Each row is a point. Each copy is the shape, with its points in the same order, stretched, turned, moved and blurred by noise. Is it also mirrored, or only turned?

Shape (8 x 3):
[[-24 -31  44]
 [ 33   4 -17]
 [ 46   3 -44]
 [-48  42  -4]
 [-40  -4  17]
 [ 20 -29 -36]
 [  1 -30  14]
 [-39  45 -22]]
Copy 1 (8 x 3):
[[-56  53  42]
 [-16 -23 -41]
 [ -1 -63 -59]
 [ 72   8  54]
 [-12  14  61]
 [-45 -56 -10]
 [-56   7   7]
 [ 70 -24  46]]
Copy 1 is: mirrored
Copy 2 (8 x 3):
[[ 75  22 -15]
 [-16 -45 -12]
 [-42 -72   5]
 [-49  95  14]
 [ 24  51  10]
 [ -1 -57  36]
 [ 35 -21  -8]
 [-63  78  17]]
Copy 2 is: only turned
Copy 3 (8 x 3):
[[ 35  11  27]
 [-39  -6  -5]
 [-78 -19  -7]
 [ 86  -7 -45]
 [ 63 -13   0]
 [-48 -50  14]
 [  0 -10  27]
 [ 71 -18 -53]]
Copy 3 is: mirrored

Shape (12 x 6):
[[ 27   4  -3 -35   9 -58]
 [-19   3  29  -4   4  -6]
 [ 30 -17  10 -46   1 -27]
 [ 34  20  20   1   8  44]
 [ 19   4   8 -20 -25 -51]
 [  8  40  -6  33  -6  43]
 [-53 -64 -11  65 -32  -1]
 [-28 -59 -26  50 -34  18]
 [-19  41  -3 -22  -3  26]
 [-42 -42  10  59 -14 -27]
 [  4  38  17   0 -10  46]
 [ -5  24  -6  -8  35  -5]]
Copy 1 (12 x 6):
[[  4 -23  37   3 -62   1]
 [-10 -15  10  13   1  18]
 [ -4 -32  29  25 -27 -16]
 [ 19 -49 -36  18  29 -16]
 [  2 -43  43 -10 -39   9]
 [ 21 -29 -38 -27  22  -3]
 [ 50  39  77 -47  27  32]
 [ 44  27  54 -50  32   0]
 [-40 -10 -43  -3   4 -12]
 [ 49  20  76 -36  -2  51]
 [-10 -44 -53   1  35  -9]
 [ -1  13 -16   5 -29   1]]
Copy 1 is: mirrored
Copy 2 (12 x 6):
[[ 17 -36 -14   5  29  32]
 [ 13 -15  23  15  -1  -2]
 [ 32 -19  15   7  42  31]
 [-19  18  32   2  25 -11]
 [ 25 -11 -25  33  18  20]
 [-34  36   6   0  -7 -17]
 [ 64   8  -8 -24 -66 -46]
 [ 57  28   0 -35 -48 -27]
 [-40  13  28   0 -15  18]
 [ 43 -14 -23  -4 -49 -47]
 [-31  34  37   7  -5   7]
 [-30 -25  10 -23  -3   4]]
Copy 2 is: mirrored
Copy 3 (12 x 6):
[[ 33  14  24 -61 -15   9]
 [ 12  15  -9   8  46   8]
 [ 48  38  21 -18 -22  29]
 [  0   8 -53  12   0  50]
 [ 25 -13  32 -20 -17 -10]
 [-49 -22 -37  -2  13   1]
 [-95 -12  81  73  15  -2]
 [-90   0  71  69 -20   2]
 [ 11  21 -35 -20  32 -46]
 [-71 -25  60  45  40  15]
 [  1   9 -53  19  18  -4]
 [ -4  19 -28 -59  34   3]]
Copy 3 is: only turned
Copy 4 (12 x 6):
[[-53  -4 -38  11 -23  13]
 [-14   9  18  31  -6 -47]
 [-35 -34 -16  30 -42  -8]
 [-18  -6   6 -31 -52 -47]
 [-24 -29 -46  18 -23  -5]
 [  0   0   1 -61   2 -23]
 [ 92  -6  43  20  30   9]
 [ 68 -31  47   1  22  14]
 [-36 -26  25 -11  27 -39]
 [ 60  23  21  32  10   0]
 [-16 -19   3 -19 -11 -57]
 [-37  27  16 -13   4  -4]]
Copy 4 is: mirrored

Shape (14 x 9):
[[ -4 -29   5  13 -11   6   9 -22  19]
 [ 14   9  -7   8 -25 -38  28   1  23]
 [ 19   6 -13   6 -24 -29   5  -8 -59]
 [-19   6 -17 -12 -25  -1  -9   9  16]
 [-14  -3  -3   3  21 -46   7 -12  -7]
 [-16 -29 -12  18  39 -10  22 -18 -18]
 [-16 -95 -16   9 -26  33  16  12  20]
 [  9 -21 -20  -9  -7  -6  -9  -3  23]
 [ 19   7 -21   8 -20  25 -33 -20  23]
 [ -8   1 -10  21  81 -19   3   7  17]
 [ -3   0  14  20 -10 -13   0   9  10]
 [ -1 -32  11 -11 -14  37  19  -9  15]
 [  7   4  35 -15   2 -40   2  10  16]
 [ -3   2 -22 -58  -6   7 -15  63 -14]]
Copy 1 (14 x 9):
[[-36  -9 -10  -5  -7  16  18  16  11]
 [  0  14 -13  21 -61 -18  -2   2  10]
 [ 48  30  -4  40 -10 -18  36  20 -12]
 [-13  13   1   9  10  15 -20  -1   7]
 [  8 -12 -19  45 -36  12  25 -19 -22]
 [-14 -25   9  36  -3   4  61 -22 -21]
 [-79 -37   0  49  30  -3  15  12  30]
 [ -9 -26  14  21  -5   1  -2  23   1]
 [ -6   0  31 -31   1  15 -10  38  23]
 [ 13 -67  10  14  -6  -5  28 -44 -20]
 [ -8  -5 -24   0  -8  -1  -5 -16  12]
 [-48   0 -13  -5  18 -14  18  20  -5]
 [ 19  -9 -57  10 -16   7  -9  -4 -25]
 [ 25  -1 -15  21  66 -27 -28   9 -50]]
Copy 1 is: mirrored
Copy 2 (14 x 9):
[[-14  -5  15  26  14  18  -1  -8   4]
 [-23  -7  -9 -11  27 -10   0   7   3]
 [ 19  -9  -1 -13 -13 -30 -16  -5 -43]
 [ -3 -11   0 -14   2  20 -27  -1  14]
 [  1   6 -28  15  16  -6 -13   4  11]
 [  1  37  -4  43  10 -14   0  16  13]
 [-13  21  37  34  33  35 -35  33 -16]
 [-22  23  -3   2  21  17 -27   0   5]
 [-17  11  18  -6   4  15 -13 -36  18]
 [ -3  62 -22  34  36  -3  17  13  48]
 [ 12 -22   6   0  18  10   3 -14   7]
 [-19  -5  21  18  -3  34  12  -4  -3]
 [  7 -31 -30  -3  24  30   8 -19  -4]
 [ 21  25  -7 -38   5  40 -20  28  -9]]
Copy 2 is: mirrored
Copy 3 (14 x 9):
[[ -5  30  28  18   2  10 -14  -3  26]
 [ 13  13  47 -39 -25  34 -39  30  -2]
 [ 51 -17 -29 -52 -29  32  31  -6 -10]
 [ -6  29 -24 -23   3 -24 -44  21  16]
 [-18  -4  -3 -26 -16  60   8  -2   2]
 [-29 -17   3  15  -1  44  31 -32  33]
 [ 23  11  25  65  72  -8 -29  50  55]
 [  3  19   1  26 -10   5 -36  22 -10]
 [  1  41 -14  28 -43 -51 -33   7  -6]
 [-81 -35  25  11 -14  37  29 -19  -3]
 [-11  17  29 -21   9  -3   3  19  11]
 [ 10  38  26  33  45 -24 -29 -24  24]
 [ -9  23  29 -40  18  37   1   3 -33]
 [ 10 -15 -60 -36  52 -25 -34  32 -47]]
Copy 3 is: only turned
